Every row gives one point. Each copy is the shape, with its points in the same order, stretched, turned, moved and blurred by noise. Say if it was mirrored as well.

Shape (5 x 2)
[[ 28  44]
 [ 34  -2]
 [-19 -28]
 [-33 -37]
 [  9  13]]
Copy 1 (5 x 2)
[[ 32 -61]
 [-23 -45]
 [-19  32]
 [-17  52]
 [ 13 -23]]
Copy 1 is: only turned
Copy 2 (5 x 2)
[[-19  26]
 [-16 -12]
 [ 29 -24]
 [ 43 -29]
 [  2   5]]
Copy 2 is: mirrored
Copy 3 (5 x 2)
[[-11  54]
 [ 25  27]
 [  7 -32]
 [  3 -51]
 [ -1  17]]
Copy 3 is: only turned

Shape (7 x 3)
[[-23  19  34]
 [ -6  29 -23]
 [ -7 -29  50]
 [ 14   1  45]
 [ 12  35 -52]
 [  0  25  36]
 [ -2   4  47]]
Copy 1 (7 x 3)
[[  0  37  46]
 [ 11 -23  37]
 [-14  64  10]
 [ 20  53   4]
 [ 32 -52  32]
 [ 22  33  28]
 [  6  49  17]]
Copy 1 is: mirrored
Copy 2 (7 x 3)
[[-24 -40  -1]
 [-25   8  -1]
 [ 28 -45 -16]
 [  9 -35  10]
 [-21  39   9]
 [-21 -37  18]
 [ -4 -41   6]]
Copy 2 is: only turned

Shape (6 x 3)
[[-57  -1 -28]
 [ 19  26  21]
 [ 28  -6  15]
 [-15  32 -19]
 [ 22 -34  -8]
 [ 24 -34 -20]]
Copy 1 (6 x 3)
[[ 44 -14  -7]
 [-33  16  -9]
 [-22  32  15]
 [  8   6 -35]
 [  4  46  28]
 [ 13  53  25]]
Copy 1 is: only turned
Copy 2 (6 x 3)
[[-28  66   5]
 [-21 -35  21]
 [ 17 -27  -6]
 [-31  12  41]
 [ 48   3 -15]
 [ 54  11   1]]
Copy 2 is: only turned
Copy 3 (6 x 3)
[[ 46 -61  17]
 [-50  16   9]
 [-38  32 -18]
 [ -6 -37  17]
 [-14  26 -40]
 [-11  16 -54]]
Copy 3 is: only turned

Shape (7 x 4)
[[ 22  40  17 -59]
 [ 31  34   8  -2]
 [ 14 -53  29  33]
 [  5  -6 -13  -8]
 [ 20  34 -12  25]
 [ -2  39  22  35]
 [  5 -21  -5  21]]
Copy 1 (7 x 4)
[[-39  41  36 -40]
 [ -2 -15  31 -35]
 [ 46 -28  11  56]
 [ 15   9 -11  -6]
 [ 12 -37   9 -38]
 [-16 -50  18  -6]
 [ 32 -18 -12  14]]
Copy 1 is: mirrored
Copy 2 (7 x 4)
[[  3 -79  35  31]
 [-37 -29  37  11]
 [ 32  56  59 -17]
 [ 14  -7   5  15]
 [-53 -13   8  -1]
 [-49 -26  12 -43]
 [ 11  25  15  -6]]
Copy 2 is: mirrored
Copy 3 (7 x 4)
[[ 65 -26   5 -39]
 [ 29   0 -20 -52]
 [-53   1   5 -25]
 [  5  -3  -4   4]
 [ 14  24 -27 -35]
 [ 11  46  -3 -58]
 [-20   9  -4  -8]]
Copy 3 is: mirrored

Shape (11 x 6)
[[-21 -11  18  39 -30   3]
 [-22  -2  42   9 -20  10]
 [ 21 -13 -38  -8  95  24]
 [-44  11 -20 -41  17  36]
 [  1  -5 -52 -42   5 -17]
 [ 10 -33  29  11 -23   4]
 [-14  23  -9   7 -24  -2]
 [ 26 -17 -20  42 -43 -22]
 [-36 -14  -1  27 -37 -10]
 [-13  19 -38 -30  43 -38]
 [ 31   0  35  32 -35  29]]
Copy 1 (11 x 6)
[[ 17  13  23  49 -34   2]
 [ 34  10   1  21 -12 -10]
 [-56  47 -47 -33   2  50]
 [  4  53 -29   7  45 -19]
 [-49  16   6 -11  46  -8]
 [ -9   6  13  11 -25 -27]
 [ 11  -2   8  42  12   5]
 [-37 -19  37  52 -23   3]
 [  6  23  41  52  -8  -2]
 [-32  20   6 -21  48  30]
 [ 19 -32 -19  38 -41 -15]]
Copy 1 is: only turned
Copy 2 (11 x 6)
[[ 22 -15  48  10   1 -26]
 [ 22  15  49   7   0 -30]
 [-37  -5 -31 -28  54  62]
 [ 27  33  33   2  -3  57]
 [ 28   2 -31 -12 -19  60]
 [-10  -7  29  -3 -11 -28]
 [ 42   2  11  23   4   4]
 [ 10 -43  -9  17   1 -15]
 [ 40 -23  46   4  -8 -12]
 [ 49   4 -32 -28  14  50]
 [-21   8  21  36  10 -43]]
Copy 2 is: mirrored
Copy 3 (11 x 6)
[[ 27  -8   6  44  33  12]
 [ -3 -22  13  34  19   8]
 [ -6  16  69 -61   4  15]
 [-22  -3 -10 -13 -36  41]
 [  2  41 -30 -17 -15  -6]
 [ 23 -32   6  19  41 -17]
 [ 21  19   6  33  -6   7]
 [ 69  27   3  33  38 -26]
 [ 21  18 -22  44  24  20]
 [-38  68   3 -12 -15   5]
 [ 60 -50  46  34  26 -23]]
Copy 3 is: only turned
